Every row gives one point. Two turns around zero, p and q, are shown by what they do to some points. Write where each new point lands after one turn and then the other. Backwards means that the second turn is done in reverse. Each puzzle has new turns, and all numbers are rounded.
In the rows, 128 means zero.

Turn p:
[130 147] -> [126 147]
[86 93] -> [94 85]
[168 145] -> [164 153]
Turn q:
[122  96] -> [135  96]
[168 124] -> [167 139]
[ 94 164] -> [ 83 148]
Where do these land?
q, then p: [116 153] -> [104 142]
p, then q: [158 103] -> [167 124]
q, then p: [110  82] -> [139  80]
q, then p backwards: [128 174] -> [120 173]

Turn p:
[137 110 105] -> [143 109 109]
[113 121 148] -> [119 122 152]
[188 135 160] -> [179 170 145]
[ 74 146  99] -> [ 71 110 106]
Turn q:
[148 169  92] -> [164 162  97]
[114 129 162] -> [100 135 151]
[117 165  65] -> [148 149  60]
[118  91 162] -> [102  99 161]
[132  95 165] -> [113 104 169]
[138 120 122] -> [139 120 129]
Where do these land?
p, then q backwards: [139 156 156] -> [137 161 152]
q, then p backwards: [119  90 127] -> [103  99 119]
p, then q: [113 163 133] -> [104 149 107]
p, then q: [116  61  92] -> [149  55 142]
q, then p: [152 170 132] -> [126 175 117]

Turn p:
[184 110 132 115] -> [176 117 155 106]
[132 128 142 118] -> [126 133 138 115]
[117 129 103  89] -> [117  99 105 100]
[116 108 150 169] -> [118 140 156 169]
[134 166 132 190] -> [146 180 111 173]
[ 91 178 115  74] -> [ 88 134  75  78]
[122  76 123 141] -> [125  92 158 155]
Turn q:
[132 131  73 147] -> [134 150  90 167]
[ 96 160 120 119] -> [ 93 134 102 111]
[109 123 125 119] -> [126 116 113 118]
[188 114  96 104] -> [186 173 129 134]
[157 115 200 149] -> [128 106 206 126]
[ 86 126 154 130] -> [101  90 126 111]
Where do these land?
q, then p: [107 168 134  97] -> [ 96 115  98  97]
q, then p: [124 142  97 131] -> [132 129  97 141]
q, then p: [169  83 115 134] -> [181 149 151 136]
q, then p: [ 75 120 108 117] -> [126  74 109 138]
q, then p: [165 126 186 161] -> [105 172 186 128]

Turn p:
[113 131 106 158 186 133] -> [138 137 105 157 173  90]
[ 87  96 150  58  67 133] -> [ 81  88 104  93  91 198]
[143 141 130 161 145 160] -> [131 162 149 147 156 122]
[105 147  97 121 101 107] -> [135 143  91 105  98 125]
[119 115 162 158 102 112] -> [ 93 130 146 147  93 117]
[124 138 198 141 134 111] -> [ 79 113 171 121 124  96]
[195 113  90 127 167 131] -> [204 116 149 151 155 128]
[138 143  92 100 122 137] -> [161 136 111 103 134 149]
Turn q:
[126 147 112 120 165 136] -> [119 145 112 125 155 100]
[ 86 151 156 114  85 124] -> [ 84 136 139 102  90 158]
[162 128 161 131  97 119] -> [149 123 176 122 107 137]
[ 83 150  80 157 163 114] -> [ 83 136  80 171 138 100]
[146  73 133  80 127  69] -> [171  69 112  91  90 100]
[136 103 154 164 158 162] -> [131 105 148 145 184 147]
[157 144 100 130 100 172] -> [159 181 130 141 132 153]
Where do these land?
q, then p backwards: [158 106 160 112 161 156] -> [158 151 130  94 169 143]
q, then p: [ 82 119 133 149 144  94] -> [108 119  83 164 111 131]
p, then q: [136  85 185 177 110 112] -> [ 82  87 160 155 107 174]
p, then q backwards: [162 151 148 122  85 137] -> [144 150 163 112  86 135]
p, then q backwards: [102 137 115 159 139 128] -> [122 151  95 131 147 127]
q, then p: [139 112  97 115 112 134] -> [162 148 138 125 123 140]
p, then q: [144  92  71 153 180 144] -> [159 128 145 195 165  91]
q, then p: [142 169 133 103 113 100] -> [113 124 134  86  90 123]
q, then p: [ 85 181 110  63 108 147] -> [131 152  78  47 128 145]

Turn p:
[151 144 157 110 148 132 124 140] -> [133 148 155 136 147  97 129 131]
[169 130 133 122 104 118 154 120] -> [128 145 137 105 119 124 159 163]
[140  88 144 112 159  97 112 117] -> [145  91 161 104 120  96 118 120]
[159 118 153 139 150 183 153 119] -> [153 137 169 137 171 153 161 131]
[ 93 152 145 113  70 129 157 117] -> [ 71 142 126 154 101 154 131 162]
[132 136  96 120 129 189 115 138] -> [148 163 122 127 160 170 103 120]
[ 48 148  39 122 145 106 121 112] -> [ 78 119  67  99 106 158  86  54]
[158  79 150 131  59 133 123 205] -> [158 108 102 139 150 120 107 235]
[ 83 126 109 133 146  99 160 105] -> [ 82  96 117 114 116 136 141  93]
[139 136 146 142 156 109 147 134] -> [124 119 132 130 142  98 158 117]
[136 151 135 164 142 114  41 102] -> [189 140 121 162  77 102 114  84]
Turn q:
[112 139 155 117 129 140 116 147] -> [105 124 151 118 133 127 103 120]
[118  86 153 131 148 133 163 128] -> [136 116 154 156 168 105 140 143]
[164 135 142  99 101 139 113  83] -> [176 120 152  91  99 134 136 113]
[143  87 102 113 135 124  99 137] -> [155 125  92 109 146 106 107 142]
[174 188 149 131 137 110 145 131] -> [112 174 160 110  86 144 152 151]
[ 90 144 103 174 107 185 118 163] -> [ 96  92 107 170 119 178  80 131]
[ 91 110 137 181 131  70 162 175] -> [ 68 136 110 192 131  75 145 139]
[116 122  76  75 109 106 184  86] -> [140  93 100  98 149 138 215 114]
[145 140 134 134 155 145  52 103] -> [166 173 125 110 121 144  72 101]
Where do these land?
p, then q: [148 128 130 170  83 137 132 163] -> [107 128  94 139 122 146 128 187]
q, then p backwards: [ 95 148 119  82  99 121 149  92] -> [123 113 107 155 171 115 165  89]
q, then p backwards: [143 161  98 114 116 146 131 126] -> [127 111  96 135 102 133 144 105]
q, then p: [174 127 143  96 115  91  77 159] -> [101 156 120 108  89  84  80 154]
p, then q: [160  90 127 135 126 129 155  90] -> [132  94 170 109 143 118 140 159]
q, then p: [ 77 122  95 130 162 122 171  99] -> [118 113 132 114 165 156 174  75]
q, then p: [ 76 118 103 168 152 144  94  82] -> [180 147 129 121 109 163 161  70]
q, then p backwards: [165 111 137 179 100  83 105 172] -> [126 159 153 116  81  70  85 148]
p, then q: [100  95 148  93 178 145 116 151] -> [158 168 143 134 159  93  92 102]
q, then p: [142 181 178 113 149 161 150 146] -> [106 134 166 198 150 122 108 144]

Turn p:
[125 110  97 116 132 142 126 107 180] -> [ 99 108 139 105 150 124 156 132 168]
[ 99 165 118 153  91  72 163 100 155] -> [ 96 181 117 164  94 120 148 171 165]
[101  96 162 106 115 120 123 106  92] -> [117 132 163 128  87 112 126  94  97]
[155 165 169  75 131 145 179 198 145] -> [173 162 143  59 140 156  98 189  99]
[145 107 156 129 137 106 144 157 113] -> [171 128 157 137 117 128 112 138 117]
[141 161 103 103 201 131  98 143 123] -> [121 119 118 127 205 105  83 131 113]
[111 108 108 160  91 137 145 129  96] -> [126 104 109 154  87 140 160 133 108]
[151 148 143 130 161 153 145 120 122] -> [137 146 134 128 167 157 127 121 110]
[165  71 123 107  88 148  66 112 109] -> [158  88 117  96 108  89 157  57 132]
[ 86 148 100 201 132 127  91 106 147] -> [ 78 111  83 182 124 149 115 113 173]
Turn q:
[145 162 172  96 163 119  97 122 120] -> [152 146 149 124 108  87  83 164 129]
[137 164 149 126 160 144 196 141 101] -> [136 183 191 128 138 136 148 135  96]
[140 165 139  92 170 153 131 188 133] -> [127 199 142  93 132 132 110 173 142]
[124 160 127 109 170 178 150 114 101] -> [135 191 151 122 123 131 100 106  93]
[114  81 100  96 104 138 127 130 185] -> [112 101  96  75  99 155 143 103 158]
[108  76 181 145 133 127 143 112 113] -> [108  85 186 142 127 142 107 109 137]
[130 111 115 146  68 130 151  91 118] -> [115  87 115 151 111 146 162 105  89]
[173 115 170 129  99  60  96 133 105] -> [128  61 137 141 138  87 126 194 121]
[152 124 138 165 114 136 115 124  99] -> [130 109 125 163 150 143 114 143 103]
[103 139  48 130 113 115 106 125 111] -> [108 141  60 134 154  99 150  95 123]
[ 68 145 107 130 110 148 125 152 176] -> [109 161  97 136  98 150 152 106 183]
[142  95  90 172 132  86 100 105 173] -> [174  72  87 127 159 127 142 105 162]
Where do these land?
p, then q: [ 80 121 126 126 126 123 103 118  95] -> [ 99  99 117 165 128 108 129 104 132]
p, then q: [ 94 139 138  85 159 130 131 140 135] -> [ 97 139 136 133 119  94  93 141 153]
p, then q: [ 90 116 141 133 183 137 175 128  90] -> [ 93 136 166 180 150 144  80 134 125]
p, then q backwards: [178 117 123  64  92 114 110 128 115] -> [145 151  94  80 161  83 144  99 141]
q, then p: [131 113  95 133  87 164 130 122 154] -> [101 101 110 114 133 137 177 129 105]
p, then q backwards: [126  96 151 135 152 148 119 155 129] -> [144  90 153 141 142 139 130 105 136]
p, then q backwards: [127 101 103 113 178  91 166 175 132] -> [176 129 188 146 141  86 118 142 100]
q, then p: [162 212 127 186 115 136 103 120 134] -> [189 115  62 171 158 158 139 151 134]
p, then q: [182 177 133 174 131 107  91  64 146] -> [225 162 104 144 126 125 154  89 133]
p, then q: [109  89 142 130  58 130 152 130 151] -> [ 94 111 130 117  76 163 174 146 114]

Turn p:
[128 122 165 148 148  95 146 111 120 127 140 167] -> [108 113 170 130 141  96 136 105 133 143 129 163]
[ 96 131 138  90 102 103 122 100 137 127 146 182] -> [ 80 115 149 103  90 137 108  97 137 111 109 157]
[114 116 138 153 126 146 154 119 146  72 135 147] -> [116 115 167 153 162 160 147 118 136 100 125 132]
[135 172 152 109 138 161 131 124 130  96 168 180] -> [130 165 174 113 137 178 118 103 139 138 109 172]
[156 104  85 103 169 109 119 163 102 153  40  80] -> [157 135  43 125 161  64 113 145  75 117 110  91]
[109 114 101 152 147 164 123 143  65 169  75  69] -> [153  93  72 144 152 121 111 190  77 172 132  95]
[145 134 179 119  98  88  88 139 124 118 117 121] -> [144 134 155 140  96  85  97 117 160 128  97 107]
[110 106 155 119  93 131 109 145 163  98 185 192] -> [103 123 171 113 118 157 111 120 204  88 122 168]
[136 153  65 167 133 130 109 120 117 155  56  88] -> [132 131  43 185 129 120 135 130  90 159 131  92]
[106 146 149  97 100 119 156 109 143  98 154 124] -> [106 135 179 108 101 152 141 118 122 108 116 111]
[145 146  60 154 127 134 167 167 100 160 135  88] -> [122 170  83 142 131 125 165 197  97 144 159 123]
[148  94 140 107 143 100  79  90 122 108 157 120] -> [150 120 151 122 112 104  77  92 130 102 171 128]
[105 145 105 160 171 166 150 162 170 174 141  80] -> [131 136  85  97 168 155 180 153 147 174 165  91]
[160 109 160 113  97 147 141  99 152 138 143 154] -> [159 106 150 115  93 138 154 108 144 107 119 164]
Turn q:
[131 129 118  96 123 120 111 162 139 203 104 138] -> [106 137 112 132 136  86 102 149 136 195 101 119]
[101  90  89 119 120 139 141 132 110 153 158 157] -> [105 124  72 101 110 149 119 138 107 153 147 127]
[183 130 117 158 101 120 148 154 129  38 140 132] -> [193  97 158 133  67 137 160 133  99  81 125 115]
[137 100 126 182 121 104 134 127 176  82 136  99] -> [140  78 168 151 113 165 143 157 145  98 150 105]
[121 115 127 122 176 176 103 141 121 169 111 170] -> [133 141  93 116 184 128 110 158 101 160 106 165]
[134 141 124 185 115 132 143 128 105  98 119  79] -> [120 115 166 150 132 129 156 117  89  88 150  95]
[127 101 127  64 151 175 135 102 149 180 121 150] -> [113 138 102  79 161 146 132 120 150 194  96 163]
[109  91 142  78 135 120  95 105  97 169  80 156] -> [ 96 119  93  85 164 100  72 112 144 138  86 142]
[135 103 176 121 128 137 119 135 117 160 168 142] -> [123 132 142 119 121 135  83 121 118 159 150 174]
[ 87 138 123  87 157 123  76 131 131 149 136 144] -> [135 173  89 121 158 126  84 140 161 140 126 124]
[136 149 117  75 192  92 132 111  99 177 132  95] -> [140 135  95 131 178  80 126  70 164 172 158 119]
[114 170 150 170 115  97 185 133 141  74 117 127] -> [122 125 155 156  93 105 184 142 141  62 150 141]
[122 158 137 150  76 142 140 141 138  56 131  80] -> [136 153 193 125  89 144 162 131 117  75 134  89]
[156 177 119 186  81 115 129  90 141  84 139 124] -> [131 127 154 195  85 161 158 104 119  78 109 114]
Where do these land?
q, then p backwards: [142  92 132 148 158 134  92  81 134 160 165 137] -> [100 130 114 154 155 181  87 103 117 115 125 161]
p, then q: [ 89 121 148 125 149 145  76 105  81 126 138 118] -> [132 132 136 126 159 151  53 125 115 157 122 121]
q, then p: [145 147 139  99 124 172 156 156  99 139  90 119] -> [107 137 142 103 115  82 127 122  80 148  94 134]
q, then p backwards: [123 176 112 119  88  88 156 185 173 162  68 101] -> [120 149 170 171  83  49 154 176 124 148 113  90]
p, then q: [120  92 111 146 133 125  87 140 106 130 110 169] -> [146 107  90 145 140 153  97 168 132 115 118 117]
q, then p: [142 122 114 178 156 118 122  69  87 114 149 104] -> [148  98 157 156 156 161 116 118  97 122 190 145]
q, then p: [149  73 149 116 151 117  93 115 118  99 154 115] -> [188 120 127 112 122 136  91 100 144 102 150 147]
p, then q: [115 165  75 154 106 122 118 118 219 112  82 124] -> [ 84 127 125 141 151 185 217 122 128 104 136  83]
p, then q: [ 93 108 183 125 127 160 201 137 115 114 141 128] -> [131 114 160  60 149  84 127 147 125 136 144 181]
q, then p: [125 132 174 121 178 103 100 120 132 108 125 168] -> [131 158 118 148 156 120 113  77 164 104 129 162]
p, then q: [146 149 153 106  65 134 160 147 123 130 137 137] -> [112 136 165 114  95  88 149 151 119 115  89 139]
q, then p: [123 115 109  65 108 138 178 130  87 141 144 138] -> [ 94 132 113  92  60 136 127 125  84 111 126 137]
p, then q: [151 173  65 161 122 109 125 160 190 128 161 107] -> [121 182 127 177 105 154 207 134 140 137 159 109]
